Each point is reached from the start by the listed moves, each made once or not at all, plus a little noise. Is the number of moves made odd or even? Then give how often each move was made.
In the rows, zero is written as 128.

Moves:
(1): [147  80 124]
(2): [123 111  78]
Start: [111 134 128]
Points:
[125  67  78] -> even (1, 1)
[100 113  78] -> odd (0, 1)
[132  89 128] -> odd (1, 0)

Moves:
(1): [156 143 150 103 111 124 115 142 146 111 143]
(2): [116 151 115 113 128 113 123 130  94 124 140]
(3): [135 152 137 156 119 124 148 124 144 148 121]
(4): [134 114 129 132 146 156 135 136  97 142 127]
(5): [131 138  93 118 150 115 133 127 141 113 147]
(6): [109 119  95 128 114 143 162 120 109 126 129]
(7): [128 119 113 136 128 117 148 166 142 128 127]
(8): [113 122 125 135 128 146 107 128 152 119 142]
(9): [157 120 115 152 106 118 117  96 106 132 152]
(10): [149 134 108 113 105 128 112 140 127 134 108]
(11): [140 100 110 134 114 133 118 118 152 166 155]
Start: [122 113 117 155 136 108 127 139 142 140 150]
Points:
[156  68  57 175  69 121 129 142 180 155 229] -> even (1, 0, 0, 0, 0, 1, 1, 1, 1, 0, 1)
[185  89  25 206 107 123 121 148 178 198 207] -> even (0, 0, 1, 1, 1, 0, 1, 1, 1, 1, 1)
[178 109  28 149  96 124 175 189 175 185 183] -> even (1, 0, 1, 1, 1, 1, 1, 0, 0, 1, 1)
[182  85  64 169  76 101  89 107 143 190 182] -> odd (0, 0, 0, 0, 0, 0, 0, 0, 1, 1, 1)
[178 111  81 165 135 110 153 184 196 181 202] -> even (1, 0, 1, 1, 1, 0, 1, 0, 0, 0, 1)
